Each row is a point. Each copy is the shape, with its points in the same order, turned, moved and blurred by noise. Is it also mirrored, or only turned?

Shape, 9 rows:
-0.22,-0.27,-0.26
-0.06,+0.28,+0.17
-0.11,-0.46,-0.49
-0.30,-0.44,-0.48
-0.26,-0.47,-0.24
+0.50,+0.47,+0.12
+0.20,+0.37,-0.08
+0.09,+0.41,-0.23
+0.96,+0.05,+0.37
Copy 1, 9 rows:
-0.07,+0.41,+0.36
+0.14,-0.02,-0.28
+0.02,+0.54,+0.58
-0.05,+0.57,+0.50
-0.17,+0.39,+0.45
+0.55,-0.34,-0.30
+0.37,+0.02,-0.15
+0.46,+0.23,-0.21
+0.54,-0.86,+0.13
Copy 1 is: mirrored
Copy 2 (9 x 3):
-0.39,+0.02,-0.51
+0.06,-0.16,-0.08
-0.47,+0.09,-0.82
-0.49,+0.10,-0.72
-0.44,+0.22,-0.48
+0.58,-0.46,-0.29
+0.27,-0.42,-0.27
+0.00,-0.58,-0.27
+1.04,-0.01,-0.45
Copy 2 is: mirrored
Copy 3 (9 x 3):
+0.16,-0.34,+0.22
+0.02,-0.07,-0.30
+0.14,-0.48,+0.59
+0.30,-0.54,+0.49
+0.36,-0.29,+0.44
-0.66,+0.08,-0.31
-0.33,-0.20,-0.29
-0.25,-0.41,-0.22
-0.83,+0.57,+0.07
Copy 3 is: mirrored

Shape:
-0.75,+0.52,+0.42,+0.03
-0.67,+0.08,+0.52,-0.23
-0.27,+0.00,-0.11,-0.15
-0.54,+0.30,+0.04,+0.26
+0.22,-0.31,-0.40,+0.82
+0.21,-0.51,-0.18,+0.77
-0.57,+0.07,-0.22,+0.23
+0.07,+0.41,-0.19,-0.03
Copy 1 (8 x 4):
-0.41,-0.26,+0.82,+0.03
-0.43,+0.20,+0.63,+0.09
-0.02,-0.07,+0.06,-0.10
+0.02,-0.33,+0.59,+0.03
+0.86,-0.36,-0.16,+0.52
+0.81,-0.11,-0.22,+0.67
+0.30,-0.18,+0.46,-0.13
-0.12,-0.60,-0.09,-0.06
Copy 1 is: only turned
Copy 2, 8 rows:
-0.16,+0.86,+0.05,-0.58
-0.51,+0.42,-0.18,-0.53
+0.03,+0.09,-0.25,-0.15
+0.19,+0.49,+0.20,-0.44
+0.52,-0.53,+0.45,-0.29
+0.20,-0.79,+0.52,-0.38
+0.27,+0.12,-0.13,-0.51
+0.14,+0.35,+0.15,+0.26
Copy 2 is: mirrored
